Every row gives one point. Each table stands for the endless flat space through its points: a line for two points, a plane for three, and so on. Write the one point that lies in both, or say that there is none.

First:
0.04	-0.42	0.20	0.37
0.01	-0.24	0.23	0.61
0.09	0.03	0.60	0.07
Second, 2 rows:
0.26	-0.12	0.32	0.11
-0.24	-0.42	0.42	0.46
They share: 0.06	-0.24	0.36	0.25

First:
-0.45	-0.05	0.41	-0.31	-0.49	0.04	0.06	0.53
0.00	-0.45	0.11	-0.01	-0.24	-0.21	-0.04	0.23
0.18	-0.27	0.14	-0.07	-0.03	-0.39	0.08	0.29
Second (2 x 8):
-0.03	0.13	0.43	-0.08	-0.35	-0.56	-0.22	0.42
-0.09	-0.47	0.07	-0.26	-0.05	0.10	0.38	0.36
They share: -0.06	-0.17	0.25	-0.17	-0.20	-0.23	0.08	0.39

First, 3 rows:
0.47	-0.15	-0.13	0.05	0.26	0.32	-0.26	-0.24	-0.10	0.21	-0.32
0.43	0.07	-0.08	0.38	0.59	0.16	-0.31	-0.46	-0.35	0.63	0.06
0.69	-0.07	-0.15	0.05	0.20	0.30	-0.06	-0.14	0.12	0.09	-0.40
Second (2 x 11):
0.29	-0.40	-0.19	-0.12	0.47	0.30	-0.36	-0.42	-0.46	0.40	-0.44
0.37	-0.12	-0.19	0.08	0.27	0.26	-0.24	-0.30	-0.10	0.08	-0.08
They share: no point

First (2 x 14):
-0.12	-0.32	0.17	-0.32	-0.07	0.20	0.37	0.30	0.27	-0.53	0.28	-0.06	-0.03	-0.04
0.33	0.18	0.42	0.23	-0.42	0.40	0.27	0.00	0.52	0.02	-0.12	0.39	0.52	0.31
Second:
0.11	0.05	0.35	-0.16	-0.49	0.37	0.37	0.03	0.46	-0.42	0.26	0.19	0.14	0.11
0.23	0.11	0.19	-0.25	-0.48	0.40	0.25	0.03	0.48	-0.49	0.21	0.24	0.19	0.22
0.07	-0.24	0.00	-0.17	-0.10	0.20	0.00	0.22	0.54	-0.22	0.03	0.13	0.37	-0.02
0.27	-0.19	-0.37	-0.34	-0.01	0.19	-0.31	0.21	0.64	-0.28	-0.08	0.19	0.58	0.13
They share: no point

First:
0.06	-0.03	-0.37	0.19	0.27	0.38	0.08	-0.62	0.76	0.04	-0.26	-0.69	-0.79	-0.10	0.36	-0.47	-0.02	0.07	-0.30	0.15	-0.53	-0.12	0.53	-0.14
-0.14	0.33	0.11	0.19	0.17	-0.16	0.18	-0.18	0.02	0.04	0.52	-0.09	-0.15	0.02	-0.04	0.33	0.16	-0.75	-0.08	0.67	0.23	-0.18	0.35	-0.16
0.22	0.13	-0.25	-0.01	-0.07	0.04	0.06	-0.46	0.66	-0.08	-0.12	-0.41	-0.43	0.10	0.48	-0.07	0.36	0.05	-0.16	0.31	-0.25	-0.10	0.51	-0.32
0.02	0.41	0.13	0.01	-0.22	-0.11	0.23	-0.46	0.47	-0.30	0.25	-0.31	-0.25	0.16	0.30	0.17	0.61	-0.30	0.01	0.63	-0.03	-0.15	0.60	-0.43
Second, 3 rows:
0.18	0.20	0.15	0.27	0.04	0.20	0.42	-0.61	0.38	0.48	0.49	-0.39	-0.26	0.11	0.50	-0.34	0.23	-0.21	0.06	0.46	-0.36	0.09	0.18	-0.53
0.06	0.17	-0.57	-0.06	0.16	-0.10	-0.33	-0.10	0.44	-0.48	-0.41	-0.24	-0.59	-0.13	0.08	0.44	0.14	-0.24	-0.51	0.25	0.18	-0.39	0.66	0.22
-0.14	-0.01	-0.45	-0.04	0.28	-0.22	-0.19	-0.04	0.40	-0.28	-0.21	-0.22	-0.41	-0.01	-0.08	0.32	0.00	-0.38	-0.33	0.39	0.14	-0.31	0.62	0.08
They share: 0.07	0.14	-0.18	0.11	0.13	0.02	0.08	-0.34	0.40	0.05	0.09	-0.31	-0.38	0.02	0.25	0.02	0.15	-0.26	-0.18	0.39	-0.10	-0.13	0.41	-0.19

First, 2 rows:
-0.43	0.05	-0.29	-0.18	0.25	-0.21	-0.20	0.32	0.23	-0.26	0.08	0.24	0.22	-0.20	-0.16	-0.29	0.07	0.15	-0.04	-0.42	-0.21	0.61	0.18	0.03
-0.11	-0.19	-0.41	0.18	0.57	0.07	-0.32	0.16	-0.01	0.06	0.20	0.28	0.46	-0.08	-0.60	-0.17	0.47	-0.21	-0.04	-0.14	-0.37	0.17	-0.06	0.31
Second, 3 rows:
-0.49	0.05	-0.11	-0.11	0.74	-0.16	-0.38	0.18	-0.02	-0.25	0.12	0.44	0.36	-0.27	-0.11	-0.04	-0.03	0.03	-0.30	-0.36	-0.22	0.13	0.04	-0.20
-0.45	-0.03	-0.25	-0.10	0.57	-0.19	-0.28	0.22	-0.03	-0.14	0.14	0.38	0.34	-0.28	-0.26	-0.15	0.11	0.05	-0.22	-0.40	-0.27	0.23	0.10	-0.03
-0.35	0.09	-0.07	-0.02	0.75	-0.01	-0.46	0.16	0.13	-0.32	0.10	0.38	0.38	-0.12	-0.08	-0.01	-0.01	-0.07	-0.20	-0.20	-0.19	0.19	-0.06	-0.17
They share: -0.27	-0.07	-0.35	0.00	0.41	-0.07	-0.26	0.24	0.11	-0.10	0.14	0.26	0.34	-0.14	-0.38	-0.23	0.27	-0.03	-0.04	-0.28	-0.29	0.39	0.06	0.17

First (5 x 24):
-0.28	0.68	-0.06	-0.44	-0.65	0.60	-0.40	-0.24	-0.62	-0.53	-0.52	0.57	0.48	-0.20	-0.13	0.12	-0.06	0.68	-0.19	-0.17	0.36	-0.19	-0.32	0.16
-0.71	0.16	0.24	-0.54	-0.41	0.48	-0.95	0.39	0.08	-0.61	-0.20	0.01	-0.34	-0.18	0.11	-0.12	0.29	0.00	-0.27	-0.41	0.09	-0.35	-0.21	-0.09
-0.01	0.37	0.10	-0.44	-0.04	0.30	0.31	0.19	-0.44	-0.02	-0.26	0.39	0.46	0.26	0.19	0.74	-0.35	0.41	0.29	0.08	-0.21	-0.03	-0.40	-0.33
0.46	0.19	-0.27	-0.21	-0.31	0.14	0.39	0.39	-0.12	0.23	0.30	0.45	0.00	-0.01	0.12	0.50	-0.71	0.42	-0.42	0.16	0.35	-0.37	0.07	-0.07
0.49	0.35	-0.21	-0.02	-0.28	0.37	0.28	0.52	0.09	0.18	0.08	0.36	-0.18	0.03	-0.21	0.24	-0.62	0.39	-0.40	0.22	0.47	-0.38	-0.13	0.35
Second:
-0.29	0.10	0.27	-0.27	-0.23	0.45	0.02	0.53	-0.08	-0.31	0.19	0.02	0.09	-0.38	0.00	0.70	-0.48	0.11	-0.04	-0.29	0.31	0.17	0.40	-0.36
0.26	0.12	-0.59	-0.57	-0.55	-0.12	-0.27	0.21	-0.19	0.08	0.21	0.64	-0.20	0.22	0.45	-0.19	-0.06	0.39	-0.83	0.13	0.10	-1.02	-0.43	0.04
-0.29	0.18	0.15	-0.43	-0.29	0.39	-0.02	0.67	-0.04	-0.51	0.21	0.18	0.27	-0.24	-0.04	0.58	-0.46	0.21	-0.26	-0.21	0.47	0.05	0.34	-0.32
0.06	0.10	-0.21	-0.41	-0.41	0.12	-0.17	0.25	-0.15	0.02	0.17	0.36	-0.18	-0.04	0.31	0.19	-0.24	0.27	-0.45	-0.05	0.12	-0.54	-0.11	-0.14
They share: -0.04	0.13	-0.08	-0.41	-0.37	0.21	-0.14	0.34	-0.11	-0.11	0.16	0.30	-0.08	-0.10	0.22	0.32	-0.32	0.26	-0.37	-0.10	0.21	-0.36	0.02	-0.21

First, 3 rows:
-0.34	-0.47	0.50	-0.28	-0.59	-0.40	-0.09	0.48	0.20	0.00	-0.30	0.06	0.09	-0.26	-0.05	0.04	0.13	-0.05	-0.10	-0.14	-0.28	0.36	-0.04	-0.23
-0.40	-0.20	0.53	-0.49	-0.29	-0.13	-0.33	0.45	0.20	0.15	-0.48	-0.24	-0.21	-0.50	0.16	0.37	0.22	-0.32	0.17	-0.32	0.02	0.30	-0.28	-0.44
-0.24	-0.41	0.24	-0.23	-0.25	-0.28	-0.02	0.23	0.14	0.29	-0.27	0.23	-0.22	-0.25	-0.01	-0.15	-0.08	0.10	-0.01	-0.11	-0.39	0.07	0.12	-0.09
Second:
0.05	-0.50	-0.20	-0.37	0.40	-0.35	-0.25	0.67	-0.26	0.10	-0.37	0.11	0.12	-0.38	0.24	0.26	0.31	-0.50	0.37	-0.26	-0.24	0.60	-0.19	-0.61
0.15	-0.40	0.15	-0.27	-0.05	0.10	0.05	0.22	-0.06	-0.40	-0.57	-0.34	-0.18	-0.43	0.14	-0.14	-0.19	-0.30	-0.03	-0.36	-0.69	0.60	-0.09	-0.46
-0.21	-0.20	0.35	-0.47	-0.37	0.10	0.05	0.14	0.10	0.00	-0.53	-0.18	-0.30	-0.55	0.10	-0.06	-0.11	-0.02	0.17	-0.44	-0.57	0.28	0.03	-0.18
-0.35	-0.30	0.50	-0.26	-0.38	-0.17	-0.13	0.19	0.29	0.24	-0.35	-0.01	-0.36	-0.30	0.01	-0.03	-0.09	0.02	-0.10	-0.13	-0.21	0.03	-0.02	-0.16
They share: -0.30	-0.31	0.34	-0.34	-0.23	-0.20	-0.15	0.30	0.16	0.26	-0.36	0.04	-0.25	-0.36	0.07	0.06	0.03	-0.07	0.08	-0.20	-0.22	0.14	-0.04	-0.23

First, 2 rows:
-0.28	0.02	-0.52	-0.11	-0.45	-0.26	-0.61	0.01	-0.09	-0.17	-0.32	-0.17	0.21	-0.06	0.05	-0.50	0.27	-0.26	-0.04	0.51	0.23	-0.46	0.31	0.08
-0.22	-0.52	0.02	-0.41	0.15	-0.14	-0.19	0.07	0.09	-0.59	-0.02	0.37	-0.45	-0.36	0.41	0.10	0.09	0.28	0.14	-0.03	0.35	-0.16	-0.05	-0.04
Second:
0.50	-0.45	-0.11	0.29	-0.61	0.35	0.08	-0.45	-0.02	-0.23	0.26	0.13	0.04	-0.30	0.56	-0.50	0.35	-0.29	0.28	0.26	-0.04	0.07	0.37	0.55
-0.08	-0.53	-0.18	-0.05	-0.21	-0.02	-0.30	-0.18	-0.01	-0.19	-0.14	0.02	-0.21	-0.13	0.38	0.01	0.27	0.16	0.14	0.24	0.20	-0.40	-0.01	-0.11
-0.03	-0.05	-0.46	-0.46	0.05	-0.25	-0.75	-0.05	0.21	-0.71	0.23	0.26	0.24	0.11	0.06	-0.18	0.61	0.12	-0.35	0.01	0.16	-0.17	-0.11	-0.07
-0.10	0.09	-0.38	-0.53	0.11	-0.39	-0.83	0.10	0.08	-0.86	0.21	0.35	0.22	-0.16	-0.06	-0.55	0.50	-0.17	-0.31	-0.02	0.14	-0.07	0.19	0.07
They share: no point

First (4 x 24):
0.49	-0.21	-0.68	0.22	0.25	0.33	-0.16	0.09	-0.01	-0.49	0.03	-0.04	-0.29	0.25	-0.50	-0.25	0.33	0.16	-0.06	0.22	-0.02	-0.42	-0.62	0.12
0.33	-0.18	-0.27	0.19	0.35	0.24	-0.20	-0.13	-0.16	-0.39	0.05	-0.07	-0.50	0.28	-0.26	0.08	0.07	0.04	-0.02	0.47	-0.30	-0.62	-0.59	0.58
0.23	0.03	-0.07	0.43	0.57	-0.12	-0.36	-0.20	-0.31	-0.35	-0.14	0.26	-0.62	0.58	-0.11	0.32	0.29	-0.35	0.05	0.48	-0.16	-0.34	-0.20	0.71
0.03	-0.23	-0.17	0.34	0.55	-0.21	-0.50	-0.03	-0.56	0.06	-0.55	0.58	-0.40	0.23	-0.26	0.18	0.42	-0.16	-0.12	0.47	0.15	0.13	0.21	0.48
Second (5 x 24):
0.28	-0.47	-0.33	0.28	0.45	0.21	-0.72	-0.01	-0.11	-0.50	0.21	0.25	-0.07	0.48	-0.42	0.12	0.73	0.07	-0.10	0.63	0.22	-0.03	-0.22	0.14
0.31	-0.14	-0.86	0.16	0.46	-0.31	-0.19	0.20	-0.24	-0.13	-0.38	0.45	-0.66	0.23	-0.37	0.15	0.28	-0.01	0.27	0.13	-0.10	-0.51	-0.31	0.39
0.33	-0.14	-0.23	0.43	0.36	0.24	-0.39	0.10	-0.24	-0.23	-0.10	0.24	-0.33	0.34	-0.40	-0.03	0.33	0.06	-0.25	0.60	-0.01	-0.12	-0.10	0.29
0.09	-0.34	-0.87	-0.13	0.56	-0.48	-0.11	-0.30	-0.36	-0.31	-0.58	0.24	-0.53	0.10	-0.20	0.09	0.41	-0.30	0.47	-0.36	0.11	-0.44	-0.66	0.53
0.03	-0.25	-0.67	-0.07	0.60	-0.34	0.13	-0.41	-0.66	-0.13	-0.76	0.07	-0.51	0.15	-0.21	-0.16	0.27	-0.42	0.24	-0.35	0.03	-0.23	-0.59	0.51
They share: 0.27	-0.19	-0.39	0.29	0.41	0.06	-0.32	0.00	-0.27	-0.25	-0.22	0.24	-0.38	0.28	-0.35	0.00	0.35	-0.03	-0.07	0.36	0.02	-0.20	-0.24	0.35

First (6 x 24):
0.36	-0.46	0.49	-0.04	0.18	-0.16	-0.09	-0.08	0.31	0.01	-0.68	-0.18	-0.15	-0.05	0.26	0.02	0.14	-0.13	0.33	-0.02	-0.38	0.50	-0.17	-0.11
0.38	-0.63	0.43	0.08	0.32	0.16	0.16	0.23	0.09	-0.17	-0.17	0.25	-0.25	-0.54	0.12	0.27	0.14	-0.77	0.63	-0.19	-0.22	0.74	-0.07	0.12
0.06	-0.46	0.12	-0.48	0.41	0.20	0.04	0.15	0.37	-0.23	-0.94	0.23	0.04	-0.11	0.56	-0.03	0.20	-0.46	-0.03	-0.13	-0.12	0.51	-0.30	0.14
0.18	-0.43	0.28	-0.23	0.26	0.12	-0.04	0.03	0.09	-0.06	-0.59	0.05	-0.19	-0.10	0.57	-0.09	0.29	-0.37	0.33	-0.15	-0.21	0.54	-0.45	0.20
0.13	-0.38	0.17	-0.21	0.34	0.31	0.03	0.18	-0.08	-0.12	-0.27	0.14	-0.25	-0.30	0.59	-0.26	0.41	-0.60	0.42	-0.29	-0.03	0.50	-0.51	0.47
0.26	-0.11	0.32	-0.25	0.24	-0.04	-0.24	-0.23	0.05	0.06	-0.51	-0.15	-0.35	0.02	0.65	-0.43	0.35	-0.15	0.37	-0.21	-0.17	0.24	-0.53	0.52
Second, 5 rows:
0.22	-0.63	0.63	-0.11	0.32	-0.09	0.41	0.10	0.65	-0.49	-0.46	-0.23	-0.59	-0.27	-0.02	-0.40	-0.11	-0.15	0.18	-0.10	-0.22	-0.04	0.10	0.00
0.53	-0.31	0.39	0.13	0.07	-0.53	-0.14	0.29	0.37	-0.13	-0.29	-0.52	-0.06	-0.23	0.26	-0.78	0.20	-0.24	0.04	-0.67	-0.64	0.63	-0.26	0.43
0.16	-0.53	0.02	-0.66	0.44	0.70	0.02	-0.30	0.25	-0.01	-0.80	0.33	-0.30	-0.42	0.12	0.36	0.34	-0.28	0.50	0.36	0.45	-0.18	-0.05	0.29
0.28	-0.36	-0.06	-0.59	0.44	0.66	-0.13	-0.29	0.08	0.14	-0.73	0.37	-0.11	-0.36	0.25	0.35	0.46	-0.39	0.51	0.26	0.47	0.02	-0.20	0.48
0.47	-0.38	0.46	-0.17	0.49	0.24	0.38	-0.08	0.26	-0.22	-0.44	0.22	-0.34	-0.06	0.21	-0.01	0.09	-0.44	0.33	0.09	0.31	0.07	-0.22	0.43
They share: 0.32	-0.27	0.33	-0.11	0.35	0.00	-0.05	0.04	0.27	-0.10	-0.41	-0.08	-0.18	-0.28	0.23	-0.28	0.23	-0.36	0.29	-0.20	-0.11	0.29	-0.12	0.31

First (2 x 24):
-0.37	-0.20	-0.02	0.06	0.30	-0.41	-0.31	0.33	-0.02	0.01	-0.16	-0.33	0.62	0.39	0.28	0.22	-0.04	-0.09	0.28	0.36	0.06	-0.38	0.09	0.06
-0.28	-0.41	0.28	-0.21	0.00	-0.29	-0.37	0.24	0.28	0.19	0.08	-0.27	0.29	0.21	0.22	0.28	0.05	-0.18	0.01	0.39	0.30	-0.11	0.39	0.06
Second (4 x 24):
-0.32	-0.36	0.30	0.26	-0.10	-0.15	-0.05	0.06	0.23	-0.06	-0.20	-0.37	0.54	0.33	0.14	0.27	0.29	-0.13	0.24	0.48	0.20	0.00	0.07	0.15
-0.36	-0.09	-0.40	-0.09	-0.16	-0.55	-0.42	0.33	0.27	0.08	0.25	-0.82	0.43	0.66	0.44	0.52	-0.07	-0.53	0.26	-0.24	0.36	-0.56	0.39	0.37
-0.45	-0.12	0.17	0.01	-0.11	-0.37	-0.08	0.37	0.54	0.32	-0.05	-0.14	0.27	0.33	0.47	0.49	-0.18	-0.05	0.09	0.29	-0.13	0.01	-0.01	0.38
-0.21	-0.48	0.41	0.21	0.05	-0.13	-0.12	0.09	0.06	-0.16	-0.17	-0.34	0.55	0.21	-0.01	0.13	0.38	-0.05	0.17	0.69	0.27	0.01	0.15	-0.02
They share: no point

First:
-0.21	-0.09	0.34	0.45	0.02	-0.43	-0.10	0.28	-0.14	-0.06	-0.14	0.15	0.25	-0.36	0.08	-0.47	-0.50	0.09	-0.19	-0.10	0.02	0.16	0.17	0.01
-0.39	-0.05	0.26	0.45	0.10	-0.47	-0.07	0.29	-0.04	0.06	-0.17	0.06	0.29	-0.51	0.02	-0.45	-0.63	0.07	-0.22	-0.06	0.05	0.24	0.08	-0.15
0.06	0.15	0.36	0.10	-0.15	-0.27	-0.27	0.29	-0.39	-0.19	0.18	0.36	0.04	-0.21	0.42	-0.20	-0.13	0.37	-0.42	-0.41	-0.40	-0.11	0.43	0.20
Second, 4 rows:
-0.18	-0.12	0.19	0.05	0.00	-0.13	-0.06	0.27	-0.59	-0.35	-0.04	0.33	0.11	-0.23	0.14	-0.38	-0.25	0.13	0.04	-0.10	-0.31	-0.05	0.05	0.40
0.00	-0.20	0.15	-0.03	-0.16	-0.27	0.00	0.35	-0.57	-0.33	0.16	0.21	-0.05	-0.07	-0.08	-0.30	-0.17	0.05	0.02	-0.20	-0.31	-0.21	0.09	0.56
-0.58	-0.29	0.03	0.11	0.34	-0.13	0.04	0.42	-0.60	-0.07	-0.08	0.51	0.46	-0.33	0.43	-0.41	-0.36	0.49	0.26	-0.12	-0.05	-0.08	-0.15	-0.14
-0.20	-0.40	0.02	0.05	0.02	-0.46	0.11	0.57	-0.46	0.03	0.30	0.27	0.18	-0.04	0.06	-0.26	-0.23	0.37	0.12	-0.35	0.00	-0.35	0.01	0.07
They share: -0.03	-0.01	0.38	0.31	-0.08	-0.35	-0.18	0.28	-0.28	-0.16	0.00	0.27	0.15	-0.24	0.24	-0.37	-0.30	0.21	-0.27	-0.24	-0.16	0.02	0.31	0.15
